Each row is a point. Two turns around zero, p and q, are shown by what they do to some points. Where does a point land after both, in the order given? Backwards means that the second turn is done in reverse. Each puzzle has new turns, and all numbers are rounded.

Turn p:
[25 13] => [25 12]
[35 13] => [35 12]
[-10  23] => [-9 23]
[-15 -48] => [-17 -47]
[-36  -1] => [-36   0]
Turn q:
[10 20] => [22 -3]
[-37  15] => [ 2 40]
[ 27 -34] => [-23 -37]
Where do these land?
q, then p: [ -2 -28] => [-27  -6]
p, then q: [-21 -17] => [-22  15]
q, then p: [22 45] => [49 -8]

Turn p:
[ 15 -26 -35] => [-25 -13 -36]
[ 18  17 -29] => [ -8  26 -27]
[ 5 -3 36] => [ 30 -14  14]
[ 2  7 26] => [23 -2 14]
[-44  33 -34] => [-44  41  25]
[  4 -28  36] => [ 24 -38  10]
Turn q:
[30 -2 15] => [ 7 11 31]
[-19   4  28] => [-27  21  -6]
[ 14  -2 -74] => [ 53 -51 -17]
[-29 -17  15] => [-35  -4 -10]
[ 4 17 16] => [ 1 24  2]
Where do these land?
p, then q backwards: [-13  23  15] => [26  7 14]
p, then q: [  6   2 -30] => [  7  -7 -29]
p, then q: [-41  -6  36] => [-40  22  31]
p, then q backwards: [ 48 -19 -21] => [-41  21 -32]

Turn p:
[-26  24  10 -37] => [-28  -4  42  13]
[12  4 16 -1] => [ 13  -6  11 -10]
[-29  -7   4   0] => [-10 -13   0  26]
[ 70 -60  -2  12] => [ 26 -25 -54 -67]
[-24  25 -37  12] => [-17  40  -6  28]
[-3 15  9 15] => [17  8  8 11]
Turn q:
[ 46 -17 -20 -30] => [ 47 -29 -25  -2]
[ 13 -28  20  29] => [-23 -32   5 -26]
[ 18  21   5 -13] => [25  0 17  6]
[-27  21 -24  21] => [-26  15   0  36]
[-8 47 -7  2] => [ 5 20 27 34]
[-43 -44  26 -10] => [-29  28 -25 -49]
Where do these land?
q, then p: [ 18 -32  14 -31] => [-29   2   1 -41]
p, then q backwards: [ 40  12 -45 -31] => [-47 -28  41  -6]
q, then p backwards: [-34   0  -6   2] => [ -7   9 -33  -2]
q, then p backwards: [21 -3 -4 12] => [ -7 -14  18  -4]
q, then p: [-46  44  48  20] => [ 22 -12  68  39]
q, then p: [28 -3 -8 29] => [  4 -30 -28   6]
q, then p: [-28 -18   1   0] => [-23  16  10  15]
